Every row gives one point. Before rounding, the points of a table are all equally far from one centre. They may lie mostly on one side of it. Write the centre, to within rounding.

Points (9 x 2):
17,-9
-24,50
-28,50
1,42
10,34
16,22
0,43
1,42
19,5
Centre: -25,6

Points:
-24,3,38,12,-39,-20
-10,-21,28,33,-16,6
-13,1,7,26,-48,-12
-9,-29,27,-23,-44,-40
9,-25,30,-4,-44,-33
8,6,25,17,-30,-37
-6,-12,20,-7,-55,-36
27,-28,-6,-5,-19,-41
-26,-29,5,29,-39,-8
14,12,13,-14,-47,-6
-30,5,28,5,-48,-23
-48,-13,33,-3,-39,-17
-9,-15,21,-18,-60,-7
Centre: -13,-12,5,-9,-10,-13

Points:
-32,20,14,10,19,26,2,20,15
-16,-10,39,10,15,21,9,18,1
-11,2,26,8,-13,6,31,38,9
-1,45,26,-6,-5,-13,16,19,-5
-7,-2,42,15,-25,-36,12,2,7
15,-6,7,15,-41,6,26,17,-3
-8,33,5,8,-25,-18,9,44,19
-8,5,23,22,5,-13,17,18,-7
-17,10,5,11,16,7,29,8,8
-6,0,42,10,-15,-17,20,38,12
-18,14,23,-6,-5,-17,29,23,-3
6,8,31,-7,-20,18,4,60,17
Centre: 1,6,16,-8,-17,4,-13,4,24

Points:
13,-4,40,-32,27,-27,-26,-21,-17,-41,-2,-22,-6,-6
-22,-1,13,-50,20,-21,-31,-28,-6,-8,-18,-26,1,-15
-1,-3,34,-54,16,1,-36,-20,7,-29,-9,-22,0,-11
-6,-38,9,-30,22,-22,-26,-18,-30,-28,-3,-31,22,0
1,-12,15,-43,31,-14,-14,-13,-10,-43,-5,-45,25,-16
-1,-22,28,-59,27,-21,-17,-18,5,-8,1,-49,18,-8
6,-17,-4,-41,29,-23,-34,-3,0,-41,10,-38,12,1
-2,-7,31,-24,21,-22,-24,-2,-19,-48,6,-34,-9,-19
2,-10,23,-60,37,-29,-14,-16,-2,-31,3,-36,5,-10
8,-27,26,-30,20,-22,-32,1,-7,-32,-5,-33,19,-20
7,-2,29,-15,11,-3,-44,-16,6,-33,14,-6,8,-3
-2,-13,31,-34,5,-21,-32,-26,-22,-33,-11,-45,-18,-3
32,-5,6,-29,27,-40,-19,-14,-11,-32,-9,-36,12,-5
0,-2,28,-38,7,-19,-28,-18,-13,-34,5,-36,17,-20
4,-2,23,-40,-3,-10,-28,-7,-4,-45,7,-33,15,-8
10,1,34,-36,21,-35,-19,-14,2,-41,3,-27,7,-13
0,-3,31,-47,16,-35,-12,-14,-5,-27,-23,-49,7,-2
3,-17,25,-46,33,-30,-11,-21,11,-33,-1,-32,26,-7
Centre: 4,-11,10,-19,18,-3,0,-11,-1,-9,-1,-27,-6,5

Points (24 x 20):
-41,3,28,-2,29,-13,-17,-8,3,3,-10,-1,-5,-25,-26,6,-5,22,34,4
-54,3,13,-4,23,-39,-12,-6,11,5,-7,-5,-19,-33,-17,20,2,-8,12,-1
-40,-18,28,10,17,-7,-26,-10,-3,-8,-8,23,-14,-21,-38,16,-7,6,-9,18
-57,0,20,7,29,-26,-22,6,-10,6,-12,24,0,-35,-33,-18,-4,2,6,5
-48,-1,27,14,4,-17,-28,11,-11,10,-10,42,-19,-7,-10,9,-7,5,12,10
-38,11,24,-8,20,-19,-37,2,-25,17,-8,14,-22,-6,-27,10,-8,0,7,-9
-42,13,13,20,20,-5,-40,2,1,-3,-11,-7,-10,-22,-31,4,-8,17,6,15
-49,-25,23,7,22,-37,-27,9,6,-7,-11,6,-26,-12,-12,10,-18,-6,-12,8
-37,-6,30,-7,26,-30,-6,-11,1,10,-10,10,-20,-4,-38,0,-19,11,10,4
-50,-3,10,12,26,-25,-27,4,2,-10,-12,22,-22,-27,-11,-14,1,-23,2,-2
-45,15,22,3,19,-14,-10,6,15,28,-17,8,2,-34,1,8,-12,-8,7,18
-36,0,16,21,14,-42,-19,19,-8,-11,-14,13,-30,-26,-11,-12,3,-4,18,18
-52,-6,19,-6,7,-38,-31,12,-19,1,4,29,-18,-21,-1,1,5,-6,24,1
-34,-19,32,-8,22,-9,-16,10,-4,7,-11,-1,-29,2,-14,-7,-10,6,20,-17
-56,1,8,-11,-4,-36,-29,20,-10,-2,-1,25,-14,-34,-9,-3,-24,4,14,1
-19,11,26,17,16,-35,-41,-3,1,-8,-5,25,7,-5,-13,-3,-7,-20,2,19
-24,5,7,12,18,-43,-31,-3,-6,-10,-5,4,-29,-25,4,11,-10,11,26,6
-50,-15,28,-4,12,-14,-40,5,-21,8,-21,21,-16,-27,-21,-10,-8,4,5,-6
-60,9,7,11,38,-22,-13,7,-5,-8,-14,16,-13,10,-10,1,0,14,14,12
-27,25,29,-4,6,-31,-27,21,-15,-5,-8,28,-35,-23,-14,5,-12,7,11,-2
-38,-8,25,-8,21,-35,-25,0,-13,6,-2,1,-17,-38,-13,-8,-9,-7,20,18
-45,-1,36,11,9,-31,-27,27,8,0,-4,22,-16,-24,4,-7,-22,1,17,-3
-42,2,39,14,12,-33,-6,8,-11,-17,-13,4,-20,-16,5,-3,25,-4,23,-9
-34,-5,13,12,8,-31,-25,18,-2,11,-3,25,-27,-49,-11,-1,-4,-7,5,15
Centre: -22,-1,10,-4,7,-21,-9,12,-3,-6,-7,9,5,-15,-6,2,4,12,-8,-2

Points (31 x 24):
26,23,6,-21,-10,22,-37,50,12,-11,2,27,32,30,13,0,15,-18,20,-14,-28,-15,6,-8
42,1,6,-4,-4,25,-21,39,23,-23,3,14,15,34,0,10,24,-1,6,-2,-14,-33,43,12
23,18,-21,-43,-8,26,-36,46,22,-16,3,29,11,21,-7,14,32,-10,10,1,-14,-7,30,17
30,10,3,-25,-9,29,-28,35,12,-26,-5,21,26,26,5,8,21,12,32,-17,-21,-1,37,22
41,24,9,-2,2,18,-43,55,31,-11,4,24,15,18,18,7,11,-15,13,-6,-16,-27,36,9
51,7,3,-2,9,16,-31,56,9,-9,9,19,-4,22,-5,5,30,-8,28,15,-19,-23,20,11
39,15,5,-11,-19,21,-41,49,11,-10,11,16,4,29,11,3,21,-18,27,-2,-31,-24,32,16
37,35,3,-17,3,26,-33,32,6,-5,13,9,15,43,6,4,12,-14,15,-7,-13,-4,45,5
46,21,25,-21,-14,3,-47,49,20,-5,4,19,-9,28,4,5,27,13,8,7,-19,-29,42,20
36,12,7,-6,-15,-4,-34,30,17,-8,19,14,36,15,20,33,37,-27,23,15,-3,-19,23,14
40,15,-1,-10,5,26,-49,31,2,7,6,35,4,24,15,17,29,-19,14,26,-21,-18,41,6
33,25,-5,-10,9,17,-30,46,20,-21,19,20,-5,8,15,22,19,0,31,-17,8,-34,29,6
32,14,5,-17,8,14,-59,35,26,-23,5,21,6,29,-15,13,17,-3,18,17,-30,-18,43,17
30,13,10,19,-5,25,-37,42,36,-7,-26,0,7,12,5,43,13,0,35,21,-26,-27,13,9
18,6,-10,-15,-11,18,-32,48,19,-14,-21,24,4,34,-6,-16,18,-20,10,22,-31,-19,25,4
28,9,-10,-19,1,24,-39,43,20,-17,3,26,-2,7,-17,8,20,-18,15,-4,-15,-38,39,22
34,34,5,-33,-17,-13,-43,43,30,-18,-5,29,20,27,-4,31,18,-10,23,-1,-9,-23,21,18
30,9,17,2,3,12,-58,40,16,-8,5,16,-10,22,-16,18,21,-30,40,6,-19,-19,25,3
57,24,-1,8,-3,20,-45,35,15,-12,0,-1,5,13,3,15,26,-18,20,22,-6,-10,15,13
37,21,22,-29,-1,10,-35,35,27,-28,-13,13,-4,19,1,6,31,-24,35,15,6,-19,33,15
38,21,-7,-20,1,13,-48,36,21,-24,12,34,-4,23,4,16,31,-7,17,5,1,-10,44,5
46,16,-23,-22,-17,3,-40,48,17,-12,-8,29,0,37,10,15,13,-4,20,13,-6,2,32,6
38,14,16,-23,18,17,-38,55,14,-8,5,10,13,22,18,33,45,-13,17,6,5,-23,15,-14
15,23,-7,-18,-28,6,-32,60,23,-13,-4,17,8,20,0,9,29,-8,26,-4,-33,-29,29,23
24,21,-15,-1,-5,32,-45,57,28,-7,5,13,5,18,13,10,27,-14,22,-6,-11,-15,36,8
39,21,-6,-4,-7,17,-55,34,12,-9,2,15,20,21,17,16,44,-20,19,3,-10,-25,23,17
47,20,-1,-14,-15,26,-46,41,23,-6,5,2,19,16,9,18,20,-26,11,-2,-23,-34,28,7
44,21,-5,-26,-18,18,-10,50,12,-17,-2,25,14,39,12,20,26,-10,10,12,-8,-13,25,-1
28,26,11,-10,8,34,-34,55,16,-24,-3,17,9,31,4,17,32,-18,20,13,-12,-5,15,-2
38,15,-3,-6,-3,23,-45,47,10,-12,-5,29,8,36,1,24,7,-6,23,8,-18,-44,20,-3
39,18,-9,-9,6,22,-29,46,18,-9,15,11,-4,28,4,8,14,-16,16,18,5,-23,44,12
Centre: 10,7,10,-18,1,-1,-24,18,17,7,-8,8,-1,7,9,18,12,3,10,4,-14,-9,14,2

Points (29 x 24):
9,6,-8,42,-12,-12,-4,3,-41,32,4,12,5,12,54,11,-6,-13,9,28,-11,-5,6,17
37,11,5,27,-22,-3,-1,0,-30,3,-21,17,0,19,24,15,21,5,-16,33,-21,-3,-25,-9
11,14,-7,31,-24,-10,-1,4,-50,-3,-13,27,-6,3,36,10,-13,4,-11,30,-13,-6,-15,29
6,28,-3,16,-14,-13,-4,15,-55,30,-1,-1,-23,8,26,27,4,9,-2,35,-8,2,-3,5
23,9,-9,56,-18,-10,-10,15,-32,8,-10,8,3,-9,7,30,-1,-3,-16,14,5,-11,14,-17
-2,22,1,37,-22,-9,-26,9,-44,22,-16,11,-8,-5,-4,6,4,11,4,23,12,-14,20,26
-10,4,-1,36,-16,-15,14,6,-58,14,-19,32,2,16,28,12,21,10,4,26,-5,-7,4,24
-11,30,-1,31,-15,0,6,32,-58,12,-5,-6,10,11,24,13,9,1,18,7,-2,13,-27,0
22,17,1,43,-26,-9,9,20,-39,-24,7,13,-2,15,14,20,-1,-1,0,-13,2,-11,12,25
23,-7,-4,7,-21,4,1,21,-36,22,25,4,-1,2,36,47,10,15,14,16,-14,-3,1,-6
-1,3,0,50,-7,4,-8,12,-39,17,12,12,3,11,27,22,26,-10,-15,30,-17,-23,-1,-2
8,0,-40,37,-7,0,5,14,-56,-6,2,-1,-17,26,22,23,14,7,14,10,-6,-3,-14,8
12,18,-5,41,-9,-11,8,27,-50,14,-23,18,-9,23,23,24,11,3,0,11,-25,2,-2,12
16,24,-13,24,-32,-12,-7,22,-44,-3,13,19,0,-5,32,32,16,25,-2,5,-16,-5,-12,26
17,26,-21,16,-10,-20,3,15,-34,10,15,38,-6,-22,31,21,20,12,-10,12,-17,-8,5,-21
-11,-7,23,18,-39,-33,14,5,-24,15,4,3,-18,24,34,15,11,-4,21,2,-1,-23,-22,10
11,7,-5,39,-4,-24,0,7,-55,19,-16,12,15,-12,2,21,-4,17,-28,-1,-12,-1,-9,31
18,5,20,18,-30,-26,-1,19,-31,1,13,20,-1,32,36,26,15,9,-6,32,-5,-4,16,14
23,17,1,27,3,-10,27,-2,-29,24,-9,28,3,16,11,9,29,9,-19,16,-13,-30,10,20
29,2,-10,14,-19,2,6,27,-42,9,-19,20,-3,-1,32,38,6,9,12,27,7,-6,-1,19
25,3,1,14,-10,-24,4,20,-44,5,-26,7,-6,15,37,25,6,2,-3,-2,15,-12,-39,24
12,23,2,28,-13,-12,-12,17,-49,7,-6,20,14,-24,42,14,27,17,-4,25,-15,-5,12,6
-13,8,-5,25,-14,5,-11,23,-57,15,-18,-3,-19,22,33,18,12,27,-5,12,-10,-19,-5,5
29,12,-13,16,-12,-2,-9,38,-40,20,-8,11,-8,9,39,22,12,21,-4,25,-26,3,-5,-6
19,-13,-8,25,-26,6,-2,15,-53,12,-4,28,11,-4,40,25,17,10,-8,18,-6,5,-3,-2
-8,14,7,26,-12,-20,-1,6,-27,37,-2,10,-2,-8,34,34,35,-13,4,19,-19,-20,2,16
20,0,-33,4,-13,2,11,-10,-35,12,-5,25,-15,18,45,33,-4,8,7,7,-12,-3,-11,-13
7,18,-5,16,-15,-22,5,17,-60,33,-7,2,-20,-8,27,4,29,9,14,9,6,-1,-12,16
-25,1,3,34,-5,-11,8,3,-38,34,-9,24,7,8,19,26,21,-1,-10,6,-27,0,-34,9
Centre: 1,1,-5,9,0,-17,-4,5,-16,2,0,4,9,6,12,3,4,9,5,6,-4,-6,-4,2

Points (28 x 24):
16,30,-44,3,13,-13,4,24,-30,-11,-4,10,-31,21,16,-26,43,-8,2,-21,-48,9,14,-2
39,26,-41,9,4,5,33,29,-9,-11,1,1,-31,19,16,-8,12,-42,42,-12,-33,16,5,2
12,33,-23,-17,31,-6,23,34,-39,-35,-1,3,-9,16,9,-21,27,-21,3,-6,-18,20,6,-3
29,20,-19,35,35,-33,24,33,-21,3,-8,-1,-37,34,15,-39,26,-9,14,-7,-32,13,25,16
22,41,-31,-22,22,-30,18,21,-33,-3,-8,12,-7,28,3,-25,18,-1,27,-14,-30,-14,6,27
-3,6,-37,-14,11,-28,4,27,-25,-22,-23,14,-31,9,11,-14,1,-14,17,26,-8,3,-11,-9
29,36,-36,5,28,-6,5,11,-37,-24,-14,11,9,21,10,-28,23,-35,0,-22,-19,24,22,29
46,23,-56,-16,4,2,12,24,-9,-7,4,13,-17,30,19,-14,9,-10,26,26,-14,25,41,-1
44,44,-1,5,16,-16,5,48,-11,-16,-14,3,-12,9,26,-11,22,-13,32,19,-21,5,26,14
14,37,-8,-14,22,-2,19,59,-17,-24,15,8,-4,9,8,-13,30,-15,34,-24,-30,22,2,35
20,31,-26,-6,0,-17,11,16,-39,-14,5,10,-27,20,10,-48,17,-4,34,-28,-33,8,30,14
24,40,-20,-22,19,5,9,14,-28,2,-27,30,17,21,18,-24,20,-8,11,-4,-32,-6,21,28
21,10,-34,-5,-6,-10,37,13,-45,-9,1,27,-15,19,30,-20,59,5,2,-14,-15,10,11,46
23,24,-46,-7,-9,2,19,24,-49,-11,-18,14,-15,2,29,-29,45,-8,20,-20,-34,15,15,20
43,15,-36,3,1,-16,13,22,-18,-14,-16,13,-4,18,-7,-26,9,-36,33,-30,-23,-2,-11,36
1,9,-35,-24,23,-18,25,21,-6,-22,-1,19,-14,9,13,-41,-5,-30,26,-1,-12,0,25,13
6,38,-7,0,21,-14,13,40,-44,-3,4,1,-20,21,12,-30,60,-31,30,6,-42,6,25,14
17,21,-5,-13,33,-19,18,39,-1,-17,-3,23,5,15,14,3,52,-6,34,-13,-46,21,3,6
14,38,-45,-11,-3,28,-8,14,-39,4,-15,21,-31,20,26,-28,18,-8,7,-1,-35,7,25,23
13,37,-41,-10,14,-13,-3,46,-1,-2,-7,13,-12,13,-13,-29,16,-33,1,10,-41,23,24,15
36,25,-10,-22,36,-22,2,34,-27,-18,-10,19,-19,0,0,-27,27,-39,21,7,-21,18,24,12
16,26,-12,-15,17,-15,19,42,-36,4,0,-2,7,25,-10,-37,45,-42,20,-15,-12,21,24,8
10,38,-25,-4,18,-9,33,8,-22,-31,-1,22,-3,13,19,-11,28,-6,24,-22,-45,3,16,4
19,19,-34,-11,18,-24,-2,22,-14,-35,-11,10,-8,6,23,-15,32,-29,8,-21,-39,29,18,22
21,39,-36,-7,27,5,34,7,-31,-19,-30,12,-21,6,16,-20,38,-14,31,-9,-16,15,23,29
14,48,-24,-3,10,2,22,37,-16,-11,-17,-13,-13,7,1,-34,33,11,31,-12,-37,23,27,34
17,39,-16,-3,-3,-22,16,36,-37,-10,-22,13,-30,-3,11,-37,39,-5,38,-7,-7,22,11,19
16,10,-35,-15,15,-5,10,30,-39,-26,-14,19,-25,13,6,-18,32,-25,24,9,-56,21,32,4
Centre: 11,-2,-21,18,16,4,1,7,-21,15,19,4,-1,1,3,-8,23,-5,25,13,-15,17,5,24
